Every row gives one point. The window is the flat piece filled in between its corners: a triangle in 3 columns, a solid with four corners in 4, and so on. A path goes straight from each point to the next, and from the last back to the first. List the points from which the path goes on through the window.

Window, 4 rows:
0.83 0.71 0.41 0.36
0.45 0.21 0.51 0.14
0.00 -0.17 -0.27 0.06
-0.52 -0.02 -0.20 0.04
Path:
(1): 0.70 0.66 0.37 -0.09
(2): 0.60 0.40 0.37 0.75
(3): -0.04 -0.19 -0.13 0.35
(4): 0.14 0.00 -0.34 -0.38
(5): 0.31 0.20 0.22 -0.11
(6): 0.25 0.10 0.37 0.38
(7): -0.13 -0.24 -0.25 0.57
(8): -0.02 -0.01 -0.17 -0.21
(9): 0.19 0.24 0.05 -0.34
(10): 0.21 -0.06 0.28 0.55
(11): -0.31 -0.01 -0.02 0.26
(12): -0.30 0.19 -0.21 -0.46
Through the window after points: 1, 3, 5, 7, 9, 11

Window, 6 rows:
0.55 -0.02 0.64 -0.12 -0.12 0.02
-0.20 -0.08 -0.59 -0.16 0.17 -0.27
0.20 -0.33 0.11 -0.47 -0.61 0.06
-0.03 0.85 0.52 0.63 -0.28 -0.25
-0.48 -0.75 -0.20 -0.54 0.15 -0.02
-0.32 0.10 -0.14 -1.10 -0.03 -0.06
Path:
(1): 0.02 0.03 -0.23 -0.08 -0.03 0.08
(2): -0.14 0.01 -0.07 -0.18 -0.12 -0.48
(3): -0.20 -0.30 -0.05 -0.58 -0.17 -0.65
(4): -0.16 0.04 -0.33 -0.33 -0.15 0.47
(5): -0.01 0.44 0.09 0.13 -0.02 0.35
(6): -0.21 0.14 0.13 0.00 -0.21 -0.70
(7): 0.22 -0.23 0.29 -0.37 -0.42 -0.27
(8): 0.23 -0.15 0.18 -0.33 -0.35 0.24
Through the window after points: 1, 5, 7

Window:
-0.63 -0.63 0.17 -0.02 0.73 0.11 0.36 0.33
0.24 -0.06 -0.60 -0.60 -0.05 -0.46 -0.35 -0.33
0.18 -0.70 0.39 -0.27 0.10 -0.31 0.56 0.10
0.18 0.72 -0.27 0.26 0.34 -0.93 -0.37 -0.10
-0.09 0.67 -0.09 -0.29 -0.17 -0.45 -0.14 -0.06
-0.49 -0.91 0.11 0.44 0.03 0.31 0.40 0.08
0.55 -0.09 -0.51 -0.36 0.29 0.70 -0.14 -0.11
0.11 0.46 0.17 -0.09 0.00 -0.82 -0.85 0.11
Path:
(1): 0.46 0.50 -0.58 -0.27 0.18 -0.34 -0.29 0.28
(2): 0.34 0.47 -0.19 -0.16 0.39 -0.31 -0.37 -0.35
(3): -0.04 -0.31 0.32 -0.24 0.27 -0.18 -0.10 -0.48
(4): 0.02 -0.31 -0.39 -0.27 -0.08 -0.25 0.12 0.44
(5): 0.21 -0.34 -0.32 -0.14 0.06 -0.41 0.33 0.70
(6): 0.03 -0.24 0.34 -0.12 0.15 -0.32 0.17 -0.26
(7): -0.15 0.33 0.00 -0.05 0.39 -0.31 -0.29 -0.26
(8): -0.05 0.23 -0.39 -0.01 0.12 -0.44 -0.22 0.30
(9): -0.03 -0.15 -0.28 -0.03 0.13 -0.17 0.10 0.19
(10): -0.04 -0.15 -0.04 0.00 0.28 -0.07 0.09 -0.31
(11): -0.18 0.09 0.21 -0.12 0.28 -0.20 -0.28 -0.66
(12): 0.06 0.23 -0.32 -0.02 0.24 -0.32 -0.22 0.35
Through the window after points: 5

Window (9 x 9):
-0.14 0.16 0.34 -0.21 0.37 0.02 0.01 0.17 0.01
0.54 -0.05 -0.09 0.33 0.12 -0.17 -0.21 0.80 -0.12
-0.13 -0.56 -0.04 -0.86 -0.34 0.11 -0.83 0.85 -0.56
0.30 0.02 0.09 -0.22 -0.30 0.45 0.47 0.72 -0.17
-0.07 -0.14 -0.48 -0.24 0.04 -0.05 -0.35 0.42 -0.69
0.79 0.07 0.35 0.10 0.46 -0.59 0.00 -0.94 -0.40
0.20 0.44 0.30 0.38 -0.18 -0.02 -0.10 -0.25 -0.19
-0.40 -0.45 0.51 0.22 0.08 0.55 0.42 -0.39 0.50
0.07 -0.26 -0.05 -0.64 0.05 0.90 -0.41 0.41 -0.15
Path:
(1): -0.09 0.10 -0.07 -0.36 -0.14 0.24 -0.18 0.17 0.14
(2): 0.08 -0.28 0.31 -0.20 0.11 0.45 -0.03 0.17 -0.53
(3): 0.18 0.03 0.24 0.20 0.19 0.22 -0.03 0.20 -0.50
(4): 0.00 0.05 -0.31 -0.26 -0.12 -0.05 0.01 -0.06 0.11
(5): 0.19 0.11 -0.06 -0.32 0.03 -0.13 -0.37 -0.12 0.17
(6): -0.01 -0.14 0.33 0.22 0.29 0.22 -0.19 0.23 -0.52
(7): 0.33 -0.27 0.49 0.48 0.15 0.23 -0.23 0.41 -0.78
(8): 0.33 0.07 -0.31 -0.27 0.07 -0.23 -0.02 0.20 0.39
Through the window after points: 7

Window (11 x 11):
-0.09 -0.05 -0.34 1.10 0.16 0.23 -0.18 0.32 0.16 0.17 -0.14
-0.39 0.03 0.51 -0.17 -0.74 -0.46 -0.06 0.39 -0.63 -0.19 0.55
0.55 -0.01 0.03 0.26 -0.64 -0.10 -0.43 0.54 -0.26 0.51 -0.33
0.01 0.24 -0.69 0.08 0.28 0.87 0.57 0.19 0.98 0.17 -0.05
-0.41 0.81 -0.36 0.06 -0.04 -0.32 -0.10 -0.22 0.53 -0.08 0.17
0.03 -0.52 -0.47 0.70 0.35 -0.49 0.49 0.81 0.61 -0.37 -0.65
0.14 0.36 0.77 -0.22 -0.64 -0.67 0.77 -0.48 0.46 -0.29 0.08
-0.35 0.10 0.11 -0.53 0.36 0.26 -0.06 -0.28 0.27 0.28 0.21
-0.77 0.11 -0.09 -0.26 -0.56 -0.57 0.26 -0.50 -0.06 0.28 0.19
0.09 -0.26 0.31 -0.66 -0.79 0.39 0.01 -0.38 0.33 -0.32 -0.22
0.49 0.33 -0.25 0.09 0.19 0.20 0.24 -0.05 -0.34 -0.23 0.02
Path:
(1): 0.26 -0.23 -0.33 0.41 -0.22 -0.54 0.03 -0.17 0.39 0.15 0.50
(2): 0.33 -0.40 0.13 -0.39 -0.47 -0.17 0.16 -0.28 0.44 -0.12 0.32
(3): -0.44 0.56 0.44 -0.16 -0.61 0.21 0.29 -0.14 0.05 -0.28 -0.66
(4): -0.45 0.16 0.06 0.00 -0.24 -0.32 0.32 0.15 0.04 0.00 -0.19
(5): -0.14 -0.23 -0.13 0.07 -0.34 -0.42 0.12 -0.02 0.12 -0.07 0.25
(6): 0.09 -0.34 -0.25 -0.05 -0.37 -0.36 0.07 -0.07 0.16 0.04 0.34
(7): -0.47 0.39 0.26 0.05 -0.19 0.02 0.29 0.22 -0.01 -0.17 -0.60
(8): -0.31 0.42 0.18 -0.02 -0.36 0.14 0.18 0.04 -0.16 0.03 -0.24
(9): 0.40 -0.05 -0.08 -0.07 -0.29 -0.23 -0.06 -0.10 0.38 0.05 0.52
(10): 0.39 -0.22 -0.22 -0.04 -0.02 -0.34 0.06 -0.29 0.15 -0.11 0.79
(11): -0.32 0.84 0.14 -0.48 -0.28 0.19 0.43 0.01 -0.21 -0.13 -0.66
(12): -0.38 0.33 0.00 0.01 -0.10 0.06 0.18 0.01 0.23 0.15 -0.35
(13): 0.23 0.00 -0.34 0.08 -0.13 -0.14 0.07 -0.33 0.45 0.05 0.24
(14): 0.18 -0.35 0.01 0.17 -0.18 -0.15 0.14 0.13 0.21 0.04 0.08
(15): -0.17 0.25 -0.04 -0.07 0.15 0.20 0.15 0.50 -0.19 0.05 -0.63
(16): -0.36 0.17 0.09 0.05 -0.21 -0.06 0.28 0.27 0.04 -0.08 -0.51
Through the window after points: 2, 4, 6, 16

Window (12 x 12):
-0.37 0.61 -0.23 0.00 0.32 -1.13 -0.02 0.33 0.59 0.50 0.46 0.11
0.45 0.33 -0.27 0.33 -0.12 0.32 0.36 -0.02 -0.57 0.20 0.03 0.03
-0.10 -0.06 0.15 -0.79 -0.07 0.61 -0.38 -0.64 -0.20 0.01 -0.28 -0.16
0.09 -0.43 -0.25 0.50 0.46 -0.02 0.08 -0.23 -0.43 0.01 0.15 0.02
0.27 0.08 0.08 0.35 0.06 0.09 -0.37 0.05 -0.36 -0.18 -0.64 0.03
-0.03 0.06 0.58 -0.07 0.15 -0.97 0.20 0.39 0.03 0.67 0.31 0.25
0.52 -0.39 -0.26 0.02 0.16 0.54 0.06 0.37 -0.02 0.02 -0.20 -0.27
-0.44 0.24 0.32 -0.35 0.49 1.08 -0.51 -0.02 -0.31 0.31 -0.16 -0.15
-0.49 0.11 0.05 -0.07 -0.34 -0.80 -0.27 0.58 -0.15 0.20 0.59 -0.02
-0.13 0.07 0.66 -0.09 -0.09 1.10 -0.36 -0.44 0.19 -0.29 0.04 -0.11
-0.19 0.49 0.16 -0.34 0.49 -1.12 0.25 0.63 -0.04 -0.18 0.61 0.26
-0.64 -0.01 0.25 -0.17 0.01 0.67 0.27 -0.13 -0.08 -0.07 -0.50 -0.25
Path:
(1): 0.09 0.21 0.07 -0.02 0.28 0.12 -0.08 0.11 -0.20 0.14 0.01 -0.34
(2): -0.11 0.17 0.41 0.18 0.21 -0.10 -0.04 0.16 -0.16 0.08 0.05 -0.57
(3): -0.11 0.03 -0.16 -0.04 0.05 0.02 -0.05 0.26 0.03 0.14 0.04 0.51
(4): 0.03 -0.13 -0.38 -0.03 0.25 -0.05 0.00 0.40 0.01 0.22 -0.11 0.98
(5): 0.00 0.12 -0.07 0.03 0.19 -0.23 0.12 0.21 -0.21 0.18 0.11 -0.39
(6): -0.12 0.28 0.54 -0.09 0.25 -0.18 -0.15 0.01 -0.26 0.25 0.22 -0.93
(7): -0.33 -0.09 -0.25 -0.37 -0.11 0.25 -0.01 0.10 0.09 0.04 0.13 0.85
(8): -0.21 -0.07 0.05 -0.20 0.11 0.29 0.01 0.27 -0.12 0.09 0.03 0.56
Through the window after points: 8

Window:
0.62 -0.56 -0.38 0.14 -0.46 0.18 -0.39 0.02 -0.09 -0.23 0.10 0.65 -0.19 0.13
0.11 0.11 1.02 0.26 -0.12 1.13 0.09 0.12 -0.37 0.29 -0.31 0.41 -0.20 -0.01
-0.07 0.11 -0.59 -0.78 -0.11 -0.75 0.69 -0.02 0.17 0.44 -0.40 0.38 -0.09 0.15
-0.01 -0.08 0.01 -0.29 0.02 -0.42 0.36 0.17 0.69 0.10 -0.78 0.10 0.20 -0.16
-0.86 0.57 1.02 -0.09 0.07 -0.04 -0.16 0.00 -0.09 0.36 -0.39 -0.16 0.35 0.21
0.25 -0.23 -0.13 0.29 0.28 0.53 0.06 0.05 -0.01 -0.20 0.79 0.82 0.56 -0.17
0.76 -0.08 -0.08 -0.20 0.26 -0.73 0.23 0.21 -0.14 0.27 -0.46 0.17 -0.22 -0.01
-0.62 0.14 0.46 0.39 -0.03 -0.02 0.16 -0.06 -0.26 0.87 -0.88 -0.12 0.39 -0.21
-0.34 0.22 0.19 -0.22 0.33 -0.08 0.23 -0.59 0.17 0.39 -0.57 -0.42 -0.19 0.02
0.58 -0.38 -0.95 -0.39 0.23 -0.02 0.01 0.59 0.26 0.18 -0.01 0.24 -0.11 0.40
0.55 -0.53 -0.25 -0.44 -0.04 0.66 -0.13 0.05 -0.36 -0.32 0.34 0.44 0.76 -0.08
0.94 -0.14 -0.36 -0.61 -0.06 -0.29 -0.26 0.04 0.46 0.85 -0.29 0.47 -0.37 -0.06
0.53 -0.18 0.03 0.25 -0.50 0.48 0.21 0.12 -0.01 0.00 0.56 0.00 0.56 0.12
0.68 -1.10 -0.28 -0.42 -0.12 -0.33 0.10 0.41 0.16 0.43 0.17 0.34 -0.45 -0.13
Path:
(1): 0.21 -0.26 0.26 0.10 0.08 0.31 0.06 -0.15 0.04 -0.01 -0.19 0.47 0.38 0.65
(2): 0.35 -0.29 0.20 0.08 0.25 -0.03 0.23 -0.35 0.25 0.35 -0.24 0.48 0.31 0.53
(3): -0.03 0.07 -0.12 -0.29 -0.11 -0.15 0.06 0.51 0.09 -0.05 -0.19 0.07 0.02 -0.57
(4): 0.04 0.12 0.14 -0.03 -0.14 0.15 0.02 0.13 -0.13 0.11 -0.01 -0.08 0.18 -0.33
(5): 0.16 -0.35 0.16 -0.04 0.06 0.05 0.26 -0.20 0.10 0.41 -0.22 0.51 0.24 0.26
(6): 0.32 -0.75 0.10 0.15 -0.12 0.06 0.50 -0.12 0.32 0.46 -0.28 0.46 0.38 0.81
(7): 0.26 0.06 -0.05 -0.24 -0.03 -0.13 0.07 0.21 0.10 0.08 -0.17 0.03 0.01 -0.34
(8): 0.01 0.25 -0.04 -0.27 -0.14 -0.03 0.01 0.36 -0.01 0.21 -0.07 -0.08 -0.12 -0.59
(9): 0.15 -0.41 0.10 0.11 0.21 -0.28 0.27 -0.12 0.31 0.53 -0.45 0.51 0.08 0.60
(10): 0.29 -0.31 0.01 -0.06 0.01 0.10 0.06 -0.06 0.03 0.13 0.12 0.51 0.28 0.19
(11): 0.02 0.19 -0.55 -0.15 -0.02 0.15 0.28 0.26 0.02 -0.01 0.10 0.07 -0.11 -0.56
(12): 0.13 0.01 0.14 -0.12 -0.16 0.46 0.08 0.37 -0.28 0.26 -0.13 0.15 -0.22 -0.60
(13): 0.45 -0.48 0.49 0.03 0.00 0.25 0.08 -0.05 0.08 0.32 -0.18 0.50 -0.06 0.55
(14): 0.21 -0.48 0.03 -0.15 0.23 -0.13 0.31 -0.10 0.18 0.39 -0.11 0.62 0.07 0.89
(15): 0.17 -0.12 -0.24 -0.41 -0.07 -0.23 0.07 0.13 0.06 0.29 -0.29 0.17 -0.19 -0.36
(16): 0.32 -0.12 -0.14 -0.31 -0.08 0.46 0.04 0.24 -0.24 0.18 0.26 0.14 0.05 -0.71
Through the window after points: 2, 6, 10, 12, 16
